Each row is a point. To make a cloud, some directions were put in groups of two or more. Within a group, all points are equally far from the middle, so they leave a hole (a ring in 2 directions, a hollow ball in 3). The other directions are filled evenly. Then the cloud was stretched, turned, moved and blurred a little. Count the holes, and give their numbers of directions, smallest first.

Cloud (19 x 3)
[[ 23  -9 -22]
 [-63   9 -52]
 [-26 -61   1]
 [-25  21  22]
 [-32  33  25]
 [  1 -16 -22]
 [ -6  25  12]
 [-23  54  -7]
 [-42  -8 -80]
 [-19  62 -38]
 [ 75  38  30]
 [-83 -57 -88]
 [ 10  36 -57]
 [  2   0 -58]
 [-24  35  37]
 [  1 -16 -64]
 [-66 -32 -87]
 [ 66 -16  -6]
 [-15 -56 -13]]
Holes: 0

Cloud (27 x 4)
[[ 13  39 -10 -10]
 [ 16 -63  -6  69]
 [-15 -25  -3 -27]
 [ 23 -54  19 -12]
 [-26  54  -4  30]
 [ 12  36 -14  15]
 [ 28  44  -2  22]
 [  9 -73  55  -9]
 [-20 -45   8  83]
 [ 44 -47  -1 -39]
 [-28  18 -35   0]
 [-15  21  23 -39]
 [-69  10 -24  21]
 [-55 -25   0  32]
 [ 24  83  -9 -34]
 [-36  88  -6  38]
 [-20  16   8  39]
 [ 50 -88  -7  -9]
 [-54  27   9  34]
 [  8 -64  29  18]
 [  2  13  -6 -37]
 [ 66 -13   4  -6]
 [-12  59  43   2]
 [ 12  39 -45 -17]
 [  3 -18   7  39]
 [ -3  95  -1  13]
 [ 50 -37 -13  30]]
Holes: 0

Cloud (50 x 6)
[[-22 -12  -4  -7  32 -14]
 [-67 -35  33  41 -36   4]
 [ 14 -17 -33   5  41 -45]
 [-85 -33 -36  51 -69  39]
 [-40 -48 -36  29 -17 -29]
 [ 30  31 -14 -22 -44  46]
 [-11 -31  30 -38   3 -78]
 [ -1  41  -8 -63  31 -26]
 [ 23 -53  22  21  44 -25]
 [-61 -19  -5  41  -2 -45]
 [-45 -52 -34  26 -28 -55]
 [-23 -20  46  26 -27 -21]
 [-16 -73 -13  29  38  -6]
 [ 13  51 -11 -23 -25   4]
 [-50 -56 -22  83 -51   0]
 [-12  30 -12  38 -35  25]
 [-31 -27  34  49  32 -72]
 [-78  24 -50  32 -67   8]
 [ 13   3  -1 -10   1 -24]
 [ 39  20  43  -8 -20 -31]
 [  8   4  26  35 -87  13]
 [ -6 -28 -36  77 -67  31]
 [ 21  11  31   4  41 -91]
 [-29 -21 -10  57  16 -54]
 [-22  -9  29  32  22 -36]
 [-91 -43 -16  44 -50   4]
 [ 47 -23 -20  11 -20  -1]
 [ -1  -4  28  42 -64   3]
 [-22 -27  25  -7  -1   4]
 [ 28  69 -27 -42  17   4]
 [-10  24  16 -57  34 -39]
 [  7 -43   5  -5 -12 -17]
 [ 14   9 -32  14 -62  19]
 [-28 -52  17  59  17 -36]
 [-95  -3   5  35 -15 -38]
 [ -5  37 -24 -34 -29 -10]
 [  6 -40  23   9  70 -56]
 [-50 -53 -20 -15  -2 -30]
 [ 42  26 -32 -68   4  11]
 [-25 -43 -16  83 -76  -4]
 [ -7   2 -19 -53 -31   1]
 [ 13  67 -66 -25   2 -16]
 [ 12 -26 -23 -36  16  17]
 [ 40  -7   7 -31  69   6]
 [-10  22 -29  -2 -42  35]
 [ 51 -10  26 -23   0 -91]
 [-24 -39   9  71 -43 -25]
 [ 26 -31  25  48 -45 -20]
 [ -3   7 -25 -22  45   4]
 [-20 -23  51  42  42   6]]
Holes: 0

Cloud (71 x 8)
[[-40   7 -10 -14  11  -1  49  41]
 [-42 -14 -23  21  -2 -20 -28 -24]
 [-22  21  59 -59  21  77  21  15]
 [  7  -2 -17 -39   3   6 -58  38]
 [ 54  22 -27 -68 -21  21  -4  14]
 [-29  95 -36 -18 -20 -13 -24  21]
 [  9   4  94   3 -13  19   3 -14]
 [-21 -12  59  13  35  41 -10 -11]
 [ 12  43 -67 -34 -29 -54  41  31]
 [ -3  32  63 -28 -14  43 -26  36]
 [ 35  39   8 -39  -5  24  40 -23]
 [ 28 -25   5   9   1  38  12 -27]
 [ 32 -15  37  49  -4  44  51 -18]
 [-22  19  50 -31   9  23   5 -47]
 [-30 -55  68  -5   6  45   0 -23]
 [-36  44 -31  13  27 -46  36  30]
 [-52   7   1  22 -20   8  56  -1]
 [  6  27 -26  39 -26  17   7  28]
 [ -4  55   6 -39 -36  -2  21  52]
 [  2  16 -29 -49  10 -55 -11  10]
 [ -7 -40 -13  17  52   6  53  18]
 [-38  13 -26 -19 -12  -9   1  61]
 [-37  -8  33  48  -5  57  53  -5]
 [  5  -9  10  71  19  10  -6 -51]
 [  0  11  54 -52 -47  16  50  44]
 [ 12  60  11  10  13 -55  26  31]
 [  6   9  59  14 -32  46  77 -25]
 [-41  10  29  -3 -45 -19  -5  38]
 [ 29 -21  31  -9   4  15  -3  43]
 [-11  59  -2 -20 -21 -30  12  10]
 [  8 -16  53 -36 -57  73  -7  11]
 [-15 -39 -37  43   7  21  39  -1]
 [ 15  57 -18  46  12 -46  74  -3]
 [ 10 -14  38 -19  -8  50 -29 -27]
 [-35  54 -30  23  45 -48  28 -28]
 [  5 -18  17 -31 -34  14   7 -10]
 [-10   5 -24   5 -28  54 -34 -11]
 [ 10  62  23 -46 -39 -13  28  48]
 [ 14 -57  37  84 -20  26  47 -41]
 [ 19   6 -27   5  45 -85  47 -22]
 [ -3 -41  69 -30   4  64  24 -19]
 [-39 -10  21  -5 -17 -15  32 -11]
 [  4  41  23 -61  -1  46  21  15]
 [-22 -20  17 -22 -57  12  42  55]
 [-24  76 -20 -15 -25 -11 -16  10]
 [ -1  -7  35  27 -16 -31  40   7]
 [-19  54 -21 -33 -11 -27 -18   8]
 [-20 -41  20  68  33  20  37   3]
 [-27  58  25 -76 -33 -11 -28  20]
 [ 15  -4   6 -35  20 -24  31 -30]
 [-15 -34  36 -24 -26  38  -5  47]
 [  8  43  49   7   9  15  38   4]
 [-35 -23 -26 -41 -36  47   9  25]
 [-33  43  -9 -45  20  32  27  29]
 [ -4 -50  53   2  13  33 -10  -7]
 [ -9  64   1 -32 -34  -9  -3  50]
 [  3 -36  44  44 -13  13  80 -12]
 [ 30  -5  27 -49 -29  74   8  51]
 [ 39   7  39 -14 -40  19  -1  -2]
 [-36  29 -26  83  54 -67  44  18]
 [  7  89 -12  39  -4 -48  26  28]
 [  5  28   9 -26 -39  23  18  39]
 [  7   8  64  35  -8  53  27 -14]
 [ -6  48   4 -81  -8 -22  29  27]
 [-27  53  37 -42  18 -31   9  57]
 [ 12  42   5 -32  24   7 -17  25]
 [ -7  20  16 -19  41  40  18  -3]
 [-19  67 -60  -3  -4 -54 -14  41]
 [-13 -52  25  13  39  15  28   6]
 [-31 -37 -14  76  34   0 -12 -64]
 [-12  46 -23  10 -16 -15   8  -8]]
Holes: 0

Cloud (105 x 9)
[[  0 -17  -2  49 -25  37   9 -25 -13]
 [ -2  72  18 -42  26 -48 -33  19 -27]
 [-43 -13   1 -21 -25 -42   1 -45  11]
 [ 29  -8  19  19  38 -79  -3  -4  31]
 [ 42 -33  17  20 -34  -4  33  52 -23]
 [ 57   4   8 -37 -15  -9 -12 -28  33]
 [ 22  14 -17 -40  67  46  25   7 -55]
 [-50  -9  -2   5  53 -53   2  12 -47]
 [ 69 -48  -5  -1  -7  13  23 -16 -59]
 [ -3 -48 -20  -1 -16  -9  22 -64 -17]
 [ 35  -1  32  18  -9 -22  32 -49  37]
 [ 42 -21   2   2  -1 -15  -9 -19 -91]
 [-65  29  14 -28 -17  19 -38 -31  25]
 [ 12  49  43  -3  19  40 -27 -22  42]
 [ 42 -34  11  24  16  18 -19  19 -74]
 [ 23 -27  57 -19 -22   2  10 -17 -68]
 [ 28  -5  -1 -73 -30  38   6  18 -42]
 [ 31 -13 -49  30   4  16  -6  51  21]
 [ 77  32  51   8  -3 -25   6  19 -60]
 [-12 -59   6  31 -18 -11  41  36 -27]
 [-39 -42  34 -14  59 -36 -12  33  13]
 [  7   4  21 -11  44  29 -10 -29 -73]
 [-29  29   1 -42 -14  20 -64  19  11]
 [ 42 -13 -15 -19  32  -3 -12  53  59]
 [-50  26   7 -28 -35  41  24  -9 -40]
 [ -3  53  -9  57  -3   9   7 -14  -4]
 [ 32   4 -39  14  25  26  60 -39 -20]
 [  1  27 -50 -45 -20  48  15 -21  -6]
 [ 29 -15  14  -9  84  23 -10  -9 -23]
 [ -5 -30   3   6  80 -40  17  13 -64]
 [ 21  18 -12  51 -10 -50  25   5 -29]
 [ 15   2  17  36   3   1  -8  34  69]
 [-47  -4  -6   3  16  46 -42  -1 -10]
 [ 18 -52   1  11  73 -42 -13  40 -41]
 [ -4   6  -6 -25  31  66   3   1 -70]
 [ 65  19 -33  -5  -1  36  31 -11 -39]
 [ 19  -3  51  -8 -23 -52 -11  36  37]
 [-45  10 -51 -25  40  15   6 -35 -41]
 [-47 -36 -13 -13 -22 -34  34  43 -30]
 [-46  20   1 -18  -7  12 -41 -19 -41]
 [-14  46  -5 -19   1  45   7  64 -57]
 [ 11  82  49 -32  25  11 -18   6 -15]
 [ 19 -49 -16 -31 -28 -14  16 -45  -8]
 [ 22  16  28  46 -10 -40 -32  -9  21]
 [-16 -25 -13 -34  48 -49  -2  68 -76]
 [-22  24  11  59  -2  18 -14 -10  33]
 [  6   8 -18  16  55  19 -15 -56  35]
 [-66  -9  29   7  -6  42  -1  -9  59]
 [ 33  -3  48  -1  10  57  19 -30   0]
 [-12  -3  60 -37   9 -66 -23  51  -2]
 [-43  -1 -10 -37  61   9  -4 -48  40]
 [-37 -31  38 -22  49 -19  56 -25  16]
 [-14  34  19  35   8 -13  30 -15  69]
 [  3  -1   2  51  -6 -43   7  25  44]
 [-10 -67  16 -33  52   5  44 -21   8]
 [ 11  35  39  -3 -14  53  22 -15  38]
 [-41 -22 -34 -34  -8  20 -20 -49  -9]
 [ 21  34  29  14 -11  18  44 -40  31]
 [ 60 -23  47 -33 -39   2 -10  19  -5]
 [-14   3  17  63 -15 -17  -7 -23  19]
 [ -5  63  26  35  23  14 -34  13  21]
 [ 47  29   5  -5  25 -18 -44  95 -22]
 [-21   9  23 -59  64 -39  -8  -8 -45]
 [-42  28 -24  48  27  -5  52  -9  -4]
 [-19  -6 -15  58  24 -11  62  15 -17]
 [  3 -16 -33  -5 -16 -53  43  51 -24]
 [-28 -28 -10 -66 -13  29 -26 -33  29]
 [ 61 -15  47  -3  43 -39   4 -30 -52]
 [ 61  20 -15  11   3 -46   1   0 -77]
 [ -9 -15  12  30 -33 -39   6  24 -55]
 [ 61  12  52 -29  -6 -23 -58  47 -27]
 [  7  62 -23  32  32 -21  -1 -24  13]
 [ 39   2 -52  26  12 -17  21 -35   8]
 [-42 -27 -12  -6 -16 -18  20 -63 -13]
 [-42  24  17 -46 -30  55  -4  -9  43]
 [ 22  21   1 -15 -23  68  20  -1  31]
 [-82  28  32 -13  -6  13  -3  -9  56]
 [-13  35  38 -37  21 -67 -26  32 -60]
 [-17   4  73 -18   8 -25 -41  23 -48]
 [ 45 -43  38 -63 -12   5 -19  47 -16]
 [ 28  37   7 -47 -12  -4  19 -26  27]
 [ 21  33  24 -42  -1  62  14  38 -16]
 [  2  41   4 -49   1  39  36 -40  10]
 [-12  31  39 -47  10  -4 -36  77 -59]
 [  4  58  24 -22   3  22  -4 -35  54]
 [-18   9  21 -19 -36 -35 -33  36  36]
 [ 13 -48  38  10 -21  30  22   8 -49]
 [-41 -24  37 -45  29  37 -23  24  32]
 [-45  19  -9 -21   3 -14 -19  74 -53]
 [ 12 -22  75 -29 -25 -23 -35  10   7]
 [-39   5 -40 -52  20   3 -28 -35   7]
 [ 29  16 -22  20  -8 -51  46  41 -42]
 [ -7  24  28 -14  71  -1  -9 -42 -34]
 [-27   9   8 -21 -26  -7  -2  -9 -82]
 [ 45 -16 -39  33  67  -5 -17  36  -5]
 [ 25  40 -22 -47  22 -29 -51  -3 -17]
 [  4  60  24  24  56 -18  31  35 -46]
 [ 24  20 -50 -29   1 -36 -10   0 -59]
 [ 37 -22 -29 -11  37 -62 -28   1 -49]
 [ 36 -15  -7  24 -44  -3 -13  18 -48]
 [ 53  20  45   9  44 -62  13  56  -1]
 [ 69 -23  -9  14  79 -33 -14  44 -23]
 [  9  48 -20  19 -18  21   7 -40  38]
 [ 10  38 -35 -27 -44  26  -5  -1 -23]
 [-66   0  12   5  49  -6  23   1  64]]
Holes: 3 (3, 3, 3)
